Every row gives one point. A path goes straight from each point to the next, and from the last back to the first. The post is the endless flat space through its rows: a point in 2 columns, a line in 3, a plane in 4, and so on, so that a path can go around it. How many times does the path go around the post? Going back the other way cancels.
In the rows, zero is written as 128.

Post (1 x 2)
[[132 136]]
Path (24 x 2)
[[154 128]
 [164 165]
 [168 108]
 [152 142]
 [131 165]
 [ 97 162]
 [128 180]
 [152 146]
 [153 130]
 [161 174]
 [145 184]
 [180 143]
 [147 101]
 [ 97  71]
 [115  77]
 [162  98]
 [191 184]
 [136 185]
 [139 191]
 [170 148]
 [145 123]
 [112 113]
 [104 107]
 [148  75]]
Times around: 0

Post (8 x 9)
[[150 139 180 122 126 132 124 122 180]
 [119 160 187 188 131 157 131 106 229]
 [125 102 176 142 128 140 129  85 207]
 [102 130 103  89 129 171  93 129  92]
 [ 74 108 135 178 108 151 114 198 127]
 [149 130 103 108 100 169 145 111 108]
 [ 99 133  70 125 166 117 121 102  87]
 [ 80 126  59 121  86 134  99 169  98]]
Path (20 x 9)
[[139 158  56 120 141 133 121 117  74]
 [174 124 102 137 192 105 136 126  98]
 [108 101 142 131 152 132 111 136 159]
 [ 63  91 123 183 123 136  80 181 153]
 [118 136 177 154 158 118 107  84 189]
 [ 75 116 126 168 103  92 102 126 143]
 [106 114 186  95 120 125 142 157 128]
 [131  88 110 166  85 180 195  72 200]
 [141  56 152 151 134 207 137 139 117]
 [ 97 137 104 167 172 185  90  90  90]
 [ 93 101 153 172 142 148  99 169 157]
 [121 122 109  76 140 163 109 170 121]
 [ 87  91 101 189 139 158  88 149 155]
 [141 130 111 182 150 138 141  82 128]
 [131 118  71 107 117 153 117 130 143]
 [102  88  98  85 109 139 149 124 150]
 [ 76 136 117 140  75 193 120 178  88]
 [ 95 166 131 141 143 167 129  86 111]
 [ 69 121 121 120  82 113 135 140 192]
 [ 69 115 142 101 178 172  56 111 151]]
Times around: 1

Post (17 x 18)
[[125 103  98 144  91 142 132 103 167 178  94 112 118  79 129 144 107 153]
 [148 127 106  85  93 129 113 127 202 165 110 147 136 187 126 121  80  78]
 [118 130 114  70 154 134 128  98 122  84 107 162  84 107 109 158 179  79]
 [158 104 114 130 100 134 111  73 183 117  96 125 166 191 111  64  83 170]
 [138 126 170 111 114 146 127 112 178 165 135 117 156 144 153 196 161  89]
 [127  92 206 144 183  97 146 172  85 114 107 123 140  89 121  72 105 140]
 [138 135 171 115 171 129 222 111 113 124 148 107 146 153 183  94 125 112]
 [135 142 140 119  84  85 117  98 144 151 125 122 107 136 153  84 139 113]
 [117 114 106 167 106  77 137 194 147 146 110  81 116 141  85  57 133 173]
 [203  69 107 137 137  94 144  91 133 147 142 155  97  55  83 125 121 116]
 [104  98  92 119 123 124  98  67 168 117 114 125  90 159 116 205  98 122]
 [ 83 138 107 122 140 112  88 120  84 145  93 195 133 119 112 184 181 105]
 [120 136 133  85 169 121 130 144  92 124 173  59 136 157 164  83 175 151]
 [ 67 143 114 120 124  37 135 116 178 132 158 160  81  93 179 134  89 204]
 [109 103 192 176 160 187 128 150 111  67 139 112 165  99 113 110  97  74]
 [173  94 137 117  49 154 135 120  83 139 132 127 163 145 156 122 132 157]
 [121 151 132 146 202 142 154 123 117 100 107 128 128 104 212 181 115 143]]
Path (22 x 18)
[[147 108 106  75 112 130 106 129 164 152 115 125 147 118  74 189 186 102]
 [ 83  95 146 148  59 152 177 122 137 104  57  93 143 140 155 147 108 113]
 [127  95  65  90 172 193 106 164 106 135 139 159 115 120 125 185 141  51]
 [122 112 101  84 152 100 133 139 125 141 116 172  86  99 105  86 115 126]
 [160 160  43 104 112 163 100  97 132 135  57 182 103 175 116 106  87 136]
 [122 139 171 181 110 178 113 115  99  85  84  97 228 201 102 155 117 131]
 [ 95 156 161 154 162 107 148 126  96 118  87 153 133  28 201  99 103 133]
 [115 131  82  57 152 134 170 108  72 128  76 160 134 122 191  81 116 162]
 [132 106 119 109 151 170 113 163 102  68 150 124 166  65 132 146 116 134]
 [169 137 175 143 131 102 155 134  98 136 152 161 165 113  97  97 133 124]
 [152 131 179 156 140 164 174 105 136 119 139 138  97  92 133 162 120  83]
 [131 127 117  97 185  89 115 175 117 187 106 118  74 153 143  84 176 160]
 [199 119 151 138  91 157 103 137 135 118 101 114 110 128 114 121 136 140]
 [172 146 151 118 154 169 120 138  93  85  95 110 135 138 164 170  97  96]
 [138 132  97 135 140 117  94 117 143 167 182  75 109 131 164 188  82  53]
 [133  96 187 113 123  68 124 103 172 127 203  68 132 175 150 110 102 101]
 [125  77  99 101  91 111 105 102 157 108 159 178  96  97 149 118  62 120]
 [148 130 189 124 131 183  74 134 175  73  55  76 194 199 175 114  90 130]
 [135 110 122  77 133 138 107  96 188 147 172 133 137 115 146 142  42  83]
 [135 111  97 125  87 127 175 175 120 132 205  73 110 131 162 184  99 190]
 [161 142 151 122 111 141 127 152 186 148 161 153 110 134 114 133 107  87]
 [163 119 119 165  79 105 164 128 152 140 104 133 125 121 114 154 106 132]]
Times around: 1

Post (17 x 18)
[[ 81 143 140 153 136 165 124  88 148  49  71 122 120 158 101  85 132  90]
 [164 167 110 142 127 185 144 164 135 152 114 120  99  66  87 150 145 137]
 [134 137 127 152 150 140 117 117 121 125 140 122 104 110 160 149 164 143]
 [ 88 111  96 141 129 168 126 124 158  91  95 108  79 110  84 131  73 103]
 [110 122  75 176 144  74 121 118 129  64 110 169 124 124 136 142 165 101]
 [ 61 119 133 137 189 110 108 130  93 116 165 132 175 114 114 131 249  80]
 [135 111 106 118 135 158 148 167 174 177 145  88 123 164 126 109  96 144]
 [145 159 120 159 148 123 110 118 163 122 168  96 156 123  88 110 112 114]
 [123 111 105 146 122  89 133 161 131 178  84 149 144 118 145 151 105  97]
 [140 133 165 155 164 165  78 143 121 118 141 159 119  96  93  85  78 126]
 [145  98 110 150 198 142 131 155  87 112  77 101 150  95 109 119  93 111]
 [100  90 141 100 165  84 177 132 116 156 133 102 111 116 142 106 127  87]
 [172 164 105 130 106 174  89 110 114 117 145 171 141 114 112 129 101 102]
 [142 153  62 141 149 139  99 108 152  82  98 158 153  78 156 136 104 173]
 [135 171 133 158 117 102 138 149  85 133 142 111 111 125 126 100 130 166]
 [122 127 144 171 124 147 162 121 123 123  97 110 131 104  95 119 132 166]
 [129 141  99 106 206 123 101 130 115 117 148 180 148 140 143 164  89 134]]
Path (25 x 18)
[[150 147  86 164 168 145 142 145 117 114 130  92  62 140  90 118 107 124]
 [148 154 139 138 149 221 144 110 154 128 148  72  80  72 111 123 117 103]
 [145 121 130 165 151 159 189 149 105 131  83  87 139 110 104 131 108  91]
 [104 159 116 188 184 133 115  98 142 111 115 156 121  94 112 145  87 177]
 [133 109  88 103 119 114 209  84 168 148 100  49  72 111 104 151 138  99]
 [107  93 152 146 142 113 107 112  84 140 108 150 185  74 100 127  97 127]
 [182 122 108 215  77 147 125 146 142 130  97 126 111  64 127 149  71 179]
 [174 181 167 182 153 162 119 210 105  89 132 129  89 135  70 123 149 126]
 [118 154 126 116 137  74  93  77 169  91 155 194 119 120 148 136  85 167]
 [162 194 135 184 138 104  99 102 176  89  98 231  65 100 135 125 123 175]
 [174 126  75 183  87 111 162 125 100 185 167 175 219 100  86 156 115 149]
 [150 122 120 100 151 131 190 129 153 123 141 130  92 156 152 108  73 120]
 [ 93 136 113 125 133 166 152 150  98 149 111 110 114  79 135 131 116  70]
 [175 155 104 102 159 161 117  56 148 130 187 149 175  64 146 116 114  69]
 [112 177 121 176 179 109 167 173 148 115 119 167 151 140 145 164 145 202]
 [144  41 116 123 195 163 133 143  99 135  72  96 178 109 132 139  95  95]
 [154 128 170 154 116 125 170 156 132 110 125 128  62  87  81 127  77 150]
 [129 116 154 132 162 137 172 130 158 141 162 142 148 101 103 112  98 135]
 [135 158 139 155 130 157 105 202 112 156 159 143 145  79  81 111 161 106]
 [188 154 122 181 130 185 115 202 175  78  76 181  86  98 134  87  46 161]
 [161 211 151 186 135 171 152 143 118 153 120 140 102 116 102 168 153 158]
 [138 134 130 161 171 131 121 110 140 110 184  48 104 149 132 101 145  64]
 [ 95 122 115 169 132 124 132 178 154 139 135 194 160  96 115 145 118 149]
 [118 123 122 122 156 154 123 189 118 179 130  95 141 148 103 176 138 124]
 [ 83 136 106  67 181 144  99 114 168  88 179 112 123 154  87  78 101 112]]
Times around: 1

Post (17 x 18)
[[125 149 137 125 161 143  87 113 119  66 140 117 144 131 104 186 150 127]
 [157 127 130 140 114 150 169 121 125  88 132  99 154 153  95 122 109 135]
 [146 169  96 110 121  81 119 164  88  93 171 153  91 168  55 119  89  97]
 [120 171 123 199 103 159 124 123 143 137 142  56 134  97  84 133 171 149]
 [207 103 117 108 123 136 130 161 119 133 152  93 109 156 159  96 109 141]
 [121  97 102 161 143 186 114 168 136 127 119 105 121 109 118 100  99  52]
 [175 140 137 136  93 138 162 133 130 141 151  72 126 128 110 156  99  95]
 [132 113 166 164 149 168 157 164 139 132 119 166 136 129 100 171 207 108]
 [126 159 120 120 132 115 171 155 118  98 186 124 151 108  83 146  88  91]
 [164 144 152 129 148 142 139 124  62 122 159 101 103 205 117  96 141 139]
 [156 165 129 143 114 138  76 163  77 123 101  91 137 188 140  77 122 131]
 [145 136 164 142  84 174 178 150 169 168 115 114  64 161 159  98 134 118]
 [128 166 164  99  98  97  37 133 116 118 122 134 112 195 104  68 173 128]
 [154 121 126 117 107 150 176 117 118 149 110  95 114 104 127 136 150 149]
 [163 118 169 144 168  76 156 136  88  82 166  93 141 133 115 175 118 144]
 [156  89 108 196 120 166 126 139 147 144 143 166 181  52 155 112 121 111]
 [145 145 115 140 127 143 167 152 108  84 153  74  99 156 130 125 134  66]]
Path (27 x 18)
[[153 112 142 102 114 134 120  90 125 190 128 142 113 133 173  74 121 151]
 [131 197 144 152 161 167 125 152 116  52 138  87 150 187 102 144  74  89]
 [134 148 183 157 147 142  78 159 101  80 108  95  78 160 158 119 138 103]
 [131  91  28  90 134 170 135 148  55  94 125  75 107 106  73 116  75  84]
 [184  77  51  94  83 162  77 145 155 143 105  91 127 135 108  96 100  99]
 [139 134  80 108 167 169 151 148 141  95 136  70 170 131 115 120  68 153]
 [125 201 190 156 137 104 163 147  74  92 153 131 193 132 100 109 143  94]
 [117 136 173 132 158 147 164 122 112 113 141 155 136  58 136 203 134 113]
 [156  97 142 161 107 170  91 134 110  99 106 145 145 198 143  66 155 116]
 [157 109 153 132 122 108 161 121 157 119 151 147 190 117 187 168  66 105]
 [159 117  81 181 132 129  74 162 187 105 145 125 122 115  96 142 131  72]
 [180 131 116 163 158 110  60 180 127 125 149  99 164 137 114 154 122  98]
 [135 144 138 135 132 120 146 104 131  31 144 157 192 145  76 137 100 109]
 [154 126 133 151 109 154 143 163 110 136  93  96 103 153 101  65 178 184]
 [154 146 213 182 131 116 122 148  68 137 202 165 176 145 113 183 143 109]
 [128 114 169 172 154 154 153 100 120 150 203 114 163 138  90 161 175  88]
 [ 88 135 173 126 140 118 138  54 134 129 183  69 129 139 123  77 101  79]
 [ 92 120 188 172 106 154 100  86 167 129  59 143 142  77 130 121 152  80]
 [175 127 138 150  85 151 157 197  84 156 104 101  86 156  90  89 118 110]
 [142 185 247 194 112 101 180 112 101 118 184  70 107 157 149 237 154  95]
 [125 121 145 136 180  67 135 137  97  33 173 113  92 181 138 145  99  83]
 [185 134 139 163  94 168 142 138 136 209 110 130 102 133 144 125 116 120]
 [136 119 141 137 127 130 143 175 191  79 135 156 120 107 103 124  96  69]
 [159 113 169 135 158 148 101 115 134 131 165  67  98 133 111 116 185  37]
 [136 154 150 138  87 142  76  86 150  68 133 160 193 141 100  95  93 136]
 [165 115 100 104 149 118 162 163  56  79 150 101 138 148 162  77  72 134]
 [129 148 131 153 126 114 140 117  59 176 115 120 114  98  80 210 172 144]]
Times around: 5

Post (17 x 18)
[[148 129 123  92  86  98 183  80 143 129 144 139 145 123 140 115 119 107]
 [141 140 106  87 102 118  82 128 133 102 145 176 147  62 139 173 169 177]
 [121  58 144 121 107 138 133 136  98  66 122 121 130 124 102 129 129 111]
 [ 70 112 145 187 126 113 110 111 170  88 109 137 140 158 123 168  68 117]
 [158 141 109 150  72 180 106 157  86 125 105 129  58 128 146 176  94 161]
 [109 177  97 124 140 154 150 144 128  86 138 127  56 175 133 147  56 120]
 [ 81 170 155  95 142 100 129 111 123 118 183  96 133 127 107 130 132 109]
 [ 89 105 141  92 128  73  75  73 124 119 106 125 151 107 157 109  98  78]
 [134 140  94 111 111 170 193 128 114 179 168 125 131 104 128 163 193 162]
 [147 135 138  92 124 105 114 151 131 114 142 101  92 136 158 146  78 163]
 [ 88 160 147  60 144 136 157 178 172  97 128  92 157  82 115 120 159 114]
 [153 123 117 136 106 127 190  51 125 119 128 154 175  90 152  73 165 148]
 [ 74 161 101 149 136 142 138 152 116 131 149 134 103 180  88 114 127 132]
 [103 107 101 188  76 151 140  92 107 112 107 149 100 187 145 141 184 123]
 [155 130  92 122 148 147  99  57 122 163 111 121  86 198 115 101 138 102]
 [179 145  93 104 110 131 152 105 100 144 142 158 148 182 142 159 134 149]
 [118 129  95 166 153 112 157  64 110 164  96  81 118 153  82 105 158 115]]
Path (25 x 18)
[[183 193  86  65 140  98  62 132 171  53 138 199 183 149  98 172 129 120]
 [186 117  82  28 118 108  43  98 134 105 138 130  74 123 174 125 123 142]
 [150  57 104 130  97 188  92  85  83 134 102 119  73 108 149 175 158 175]
 [153 168 121 108 131 173 122 105 138 103  95 127  74 184 188 176 105 115]
 [131 137 118 180 108  98 106  58 129 159  62 138 133 151 193 173 116 115]
 [ 71 180 201 124 110 114 160 109 159  70 145 137 111 125 108  99  38  59]
 [180 124  93  60 134 158 140  98 143 136 189 173  96 177 148 181 198  98]
 [132 118  98  99 138  95 163 118 140  80 123 111 182  25  97 111 146 110]
 [131 156 105 108  99  77 133 185  78  75  91  77 103 130 142 109 119 169]
 [146 194  94 124 143 139  93  51 140 154 107 120 102 181 115 125 139 128]
 [166 118 135  76 153 154  82 119 119  91 103 164 108 181 106 174 119 134]
 [111  93 132 111 128 118 143 112 139 157  73 109 123 203  89 158  57  76]
 [127 157 143  79 123 144 119 160 149 161 138 132 105 122 146 128 143 120]
 [146 137 101  46 154  97 145 166 100 114 166 104 100  96 138 102 110 147]
 [124 155  96 153  90 131 133 144 119  37 161 208 121 146 173 141 102 141]
 [ 81 190  77 178 158 109 161 138 105 143 108 108 124 173 154  44  99 153]
 [ 70 118  74 169 132 137  94 123 107 166 122  98  82 152  95 148 164 162]
 [ 91 108 130 103  90 149 172 157 100 210 192 101  76 170 143 160  88 153]
 [115  95 124  64 115 101  73 126 116 171 104  96  69 194 107 136 143  83]
 [ 64 177 160 129 126  84 106  94 128  80 115 114 134  53 164 121 130 119]
 [108  71 123 148  96 136  99 119 106 112 128 119  88 169 108 118 142  79]
 [133 157  89 121 119 135 156 114 133 108 151 132 172 108 126 102 172 147]
 [165 159 132  75 136 162  92  91 131 173 147 107  96 165 165 129  89 136]
 [112 133 141 144  99 166 140 129  86  62 145 159 156 174 162 181 229 163]
 [134 127 155 168  92 125 164 100  99 138 116  99 106 206 147  84 125 110]]
Times around: 4

Post (17 x 18)
[[139 174 175 101 120 130 145 122 113 147 119 151 164 160 111 143 120 144]
 [115 155 142 122 120 101 139 128 116 134 126 132 139 141 121 202 170 154]
 [147 150 175 101 148 114 133 145  93 112 121 111 193 138 108 151 148 119]
 [112 132 151 144 109 138 139 130  76 132 132 117 118 165 139 123 162 154]
 [126 154 112 143 103 136  94 116  91 141 147 135 141 117 120 120 159 129]
 [104 124  76 118 124 148 117 134 177  87 131 115 119 165 126 129 107  99]
 [121 116 137 152  94 148 135 130 111 149 132  99 151 118 114 113 136 157]
 [101  98  60 109 167 146  92 149 176 156 163 111 102 153 160  96 120 117]
 [125 125  88 112 148 194 120 130 179 100 128 114  99 129 144 140 124 126]
 [ 97 108  87  95 152 131 117 128 158 120  96 118  88 117 140 105 120 110]
 [118 153 142 160 111  98 140  96 134 115 146 121 136 109 120  98 148 157]
 [ 99  84  86  67 147 152 133 133 181 120 156 145 100 134 123 123 141 106]
 [140 140 184 127 117 116 120 134 111 124 105 151 197 131 134 161 162 147]
 [100 173 162 114 103 127 158 123  98 122 139 119 157 128 172 150 109 117]
 [163 144 116 143  76  98 142 121 102 147 139 136 122 112 139 115 138 125]
 [109  83  87 131 156 149 120 126 166 128 139 142  87 145 130 124  82  83]
 [115 156 115 160 123 149 144 146 110 132 128 130 129 112 136 112 171  92]]
Path (24 x 18)
[[123 148 128 137 122 109  91 115 155 124 102 122 197 152 140 130 123 170]
 [179 135 142 138 110 155 136 150 127  91 115 154 172 135 121 113 105  95]
 [131 169 158  79 193 163 123 124 166  73 109 132 100 129  96 121 166 141]
 [ 97 130 159 139 109 173 127 113 132  96 125  73 128 177 159 105  81 133]
 [113 119 116 120 195  92 108 108 115 168 112 116 100 184  96  96 164 113]
 [ 86 137 133  52 158 153 143 110 155 109  83 125 163 109 104 125 121 157]
 [ 93 132 127 132 113 177 141 147 125  76 160 147 127 161 140 152 118 108]
 [153 106 170  88 137  75 130 109 139 178 125 150 111 109  99 130 136 157]
 [165 111 249 146 101  66 126 114  77  74 109  91 205 163  89 112 138 195]
 [137 172 127 168 121 137 119 102 105 100 104 107 141 134 160 158  86  81]
 [124 164 100  85  87 117 180 116 117 125 146 120 118 167 156  96 127 150]
 [ 98 135 126 120 132 117 132 150 114 138  97 160 118 106 181 139 128 122]
 [ 91 116  65 154 130 119 124 162 119 120 153  91  69 166 175 104 106  39]
 [133  85 115 130  81 111 112  71 133 179 110 116  89 176  83 111  71 163]
 [123 110 102 161 145 108 145 128 107 119 131 112 125 137 192 130 139 104]
 [102 136 105 143 122 139 162 145 109 115 137 170  85 131 125 158 181 107]
 [ 86 140 149 141  74 170 155 133  88 125 137 144 122  80 186 107 101  85]
 [179 107 116  87  74 104 142 120 178 137 146 162 152 138  94 110  89  81]
 [ 99 136 143 118 120 136  76  83 143 174 136 155 192 147 150 110 101 173]
 [137 104 112 116 188 139 106 189 135 116 122 112 163 152 158 142 179 146]
 [137 122  97  86 171 143 105 156 175 111 140 130 191  85 123 153 168  96]
 [108 178 122 170 124 131 153 139 141 104 139 146 121 130 146 172 118  99]
 [120 168 143 103 135 134 149 105 108 158 123 168  59 100  79 123 175 139]
 [143 181  97 123 118 204 124 128 155 136 151 112 133 126 166 143 154 125]]
Times around: 5

Post (17 x 18)
[[121 111  41 110 130  87 130 129 137 161 108 113 132 107 135  97 132 111]
 [152 127  90 116 146 116 142 148 160 135 103  97 149 116 138 172 128 134]
 [ 94 118 175 183 108 177 104  49 148 117 189 133 153 122 164 126 157 100]
 [129 137 108 125 130 153 122 116 129 163 117 134 125  86 130 118  79 131]
 [123  73  87 179 168 112 153 133 172  88 145 149  70  95 193 112 175 111]
 [ 90 134  91 146 115  68 118 176 149 169  61 142  86 131 166 120  70 120]
 [ 95 139 138 129 106 204  79  39  86  97 175 138 135 120 160 135 138 125]
 [118 161  74 178 119 134 126 127 163 142  93 112 131 138 119  88 141 143]
 [ 95 110 153 182 107 157  65  90 117  81 192 142 152  92 157 108 136 126]
 [111 144 142 175 121 169 147  60 132  83 209 123 122 126 129 136 113  90]
 [126 140 123 148 118 115 104 139 107 152  67 149 105 112 119 147 115  86]
 [162 126  99 147 107  83 157 132 106 169  65 125 114 137 111 103 109 138]
 [ 98  86 100 132 132  94 142 141 139 143  39 111 122 134 124 101 103 107]
 [157 112  97 152 103 151 122 139 154 145 107 112 118 144 131 140 100  98]
 [112  46  82 156 189  74 137 132 170 125 111 160  96 157 126 115 165 127]
 [123 129 116 131 153 106 141 186 118 177  70  99 111 163 127 121 112  97]
 [ 85 122 108 159  93 170 113  73  99 131 179  86 109  69 134 142 137 141]]
Path (28 x 18)
[[134  89  95 137  99 108 130  87 154  46 170 164 147  74 188 116 178 146]
 [149 129  99 130  96 159 137 123  71 186  80 101 108  65  99 138 107 128]
 [151 141 108 151 118  84 102 137  96 152  95 150 144 127 154 164 122 149]
 [129 121  76 130 126  77 125 139 118 168 118 107 107 169 140  86  70 120]
 [142  40 117 114 147 112 160  64 104  91 173 137  72 114 128  81 115  72]
 [ 72 143 108 170 112 137 178 146 163 168 108  67  89 111 102 135 113  96]
 [122 141  77 188  84 139 164 165 149 176 105 106  50  79 155 142 120 120]
 [104  35 150 126 169 178 102 117 143  96  97 133  86 151  87 154 148  42]
 [162  96 151 199 102 118  93 112 155 135 114 143 103  64 148 112  90 108]
 [132 133  56 102 170 114 143  87 104 171 102  47 174  86 105 113 147 136]
 [108 168 105 198  62 127  83 126 125 176 135 140 119 157 134 127  99 151]
 [126  29 117 177 140 188 117  93 182  96 154 179 132 107 153 110 182 147]
 [164 155  88 114  88 126 119  52  84 102 132 185 115 155 109 102 113  91]
 [144 116 132 183  78 114  71  96 157 102 128 181  98 117 184 132  95 104]
 [101 134 120 201  86 112  77  82 119 120  83 120 147 144 106 135 148 137]
 [137 144 157 190 124 155  51 194 123 165  51 163 135 175 142 173 126 112]
 [105 118  87 138  76 161 139 104 125 118  92 134 109  68 129 142 120 125]
 [132 129 146 166 108 205 109  74 161 118 249 136 124 173 146 113 146 106]
 [125 137 136 192 132 147 142  88 175  71  95 148 114  86 159  79 148 121]
 [128 168 104 128 101 121  70 120 130 164  45 140 149 151 154 123  76 147]
 [123 148 111 165 164 177  67 127 178 122 130 112 172 134 168 154 124 102]
 [ 66 149  95 119 140 130  94 143 160 191 104  88 104 112 148 127  60  97]
 [ 98 145 123 116 153 107 170 129 161 168  98 148  90 171 125  85  86  93]
 [153 141 150 105 134 163 172 103 117 130 159 119 131 157 142 159 113 141]
 [ 70 153  97  92 152 140 130 135  97 198 106  98 175 126 124 146 150 122]
 [ 96  45 107 136 166 124  56 112 135 100 184 142 157  96 165 140  83  67]
 [105  80  79 110 138 120 143  82  99 153 167  68 111 122 152  62 121 111]
 [118  63 143 162 132 144 102 134 137  60 184 123  75  72 133 171 103 145]]
Times around: 0
